Each row of a before or after table is a point. The points were changed in one or more steps. Then noise was added and the rows were shuffled. The steps act on columns, c1 being the first. Name the steps. A step turns or swaps two columns, mirrors them in a line or flattens them onto one, adds a multiple of one to another, or multiplies or shifts one. Angles are multiples of 10 degrees, from the lower column toward the higher: turns from -170 to 170, lines from 10 to 170 but not 90. Use the fewest steps. Two steps may share a column if one is a turn and the other turns, adds or multiplies; they go together, in the order done. Otherwise the lowest column goes first.

Before:
[[-0.32  0.22]
 [-0.53 -0.15]
 [ 0.45  0.72]
 [ 0.04 -0.23]
 [ 0.48  0.39]
 [-0.56 -0.19]
 [ 0.65  0.01]
 [ 0.15 -0.25]
 [-0.44  0.16]
 [ 0.31  0.45]]
After, 10 rows:
[[ 0.32  0.55]
 [-0.41  0.73]
 [-0.24  0.49]
 [-0.14 -0.53]
 [-0.13 -0.59]
 [-0.13  0.62]
 [-0.33 -0.17]
 [-0.35 -0.31]
 [ 0.23 -0.09]
 [ 0.31  0.01]]
Steps: turn c1 and c2 by 60 degrees

Before, 9 rows:
[[ 0.30 -0.80 -0.41 -0.35]
 [-0.17  0.36 -0.15  0.29]
 [ 0.41 -0.58  0.37 -0.07]
 [ 0.02  0.39 -0.44  0.28]
 [-0.14  0.50  0.00  0.16]
 [-0.53 -0.10 -0.29  0.21]
 [-0.30  0.43 -0.02 -0.34]
 [ 0.38  0.51 -0.22 -1.04]
 [ 0.15  0.41 -0.40  0.10]]
After:
[[ 0.12  0.04  0.59 -0.21]
 [-0.49  0.86  0.05  0.07]
 [ 0.02  0.56 -0.54 -0.12]
 [ 0.12 -0.55  0.09 -0.01]
 [-0.37 -0.45  0.28 -0.17]
 [ 0.00 -0.43  0.23 -0.13]
 [-0.40 -0.45  0.15  0.05]
 [ 0.19 -0.28  0.23  0.50]
 [-0.43 -0.11 -0.15  1.13]]
Steps: turn c1 and c3 by -130 degrees; turn c2 and c4 by 160 degrees

Before:
[[-0.24  0.39 -0.35  0.34  0.01  0.33 -0.08  0.28]
 [-0.14  0.25  0.37 -0.59 -0.33 -0.60  0.18 -0.03]
 [-0.42  0.05  0.56  0.15 -0.57 -0.48  0.40 -0.11]
 [ 0.23 -0.40 -0.32  0.38  0.59  0.36  1.05 -0.72]
 [-0.07 -0.08  0.59 -0.02 -0.40  0.25 -0.01 -0.27]
 [-0.25  0.28  0.12  0.08 -0.24  0.06  0.42  0.28]
 [ 0.49 -0.67 -0.36  0.20  0.36 -0.04  0.94 -0.42]
 [ 0.54  0.32  0.00  0.29 -0.36 -0.69  0.17 -0.16]
 [-0.37 -0.14  0.08 -0.38 -0.70 -0.19  0.16  0.11]
 [ 0.06  0.07  0.43 -0.51 -0.58  0.13  0.52  0.23]
 [-0.12 -0.10  0.13 -0.03  0.02  0.19  0.08  0.75]
 [ 0.70  0.24  0.29  0.17  0.19 -0.92  0.11 -0.50]]
After (12 x 8):
[[-0.24  0.24  0.39 -0.60 -0.38 -0.54  0.20  0.04]
 [ 0.49  0.31 -0.06  0.30 -0.51 -0.68  0.20 -0.05]
 [-0.03 -0.05  0.58 -0.03 -0.38  0.40 -0.03 -0.23]
 [-0.14 -0.07  0.07 -0.08  0.05  0.21  0.11  0.78]
 [ 0.71  0.19  0.27  0.12  0.04 -0.96  0.13 -0.45]
 [ 0.49 -0.69 -0.37  0.12  0.34 -0.13  0.94 -0.44]
 [ 0.10  0.11  0.39 -0.53 -0.58  0.20  0.52  0.22]
 [-0.27  0.28  0.09  0.08 -0.16  0.10  0.43  0.30]
 [-0.25  0.38 -0.32  0.32  0.08  0.33 -0.09  0.31]
 [-0.41  0.03  0.44  0.16 -0.71 -0.32  0.46 -0.09]
 [ 0.25 -0.41 -0.30  0.39  0.68  0.24  1.02 -0.69]
 [-0.38 -0.09 -0.01 -0.35 -0.75 -0.05  0.13  0.08]]
Steps: turn c5 and c6 by -10 degrees
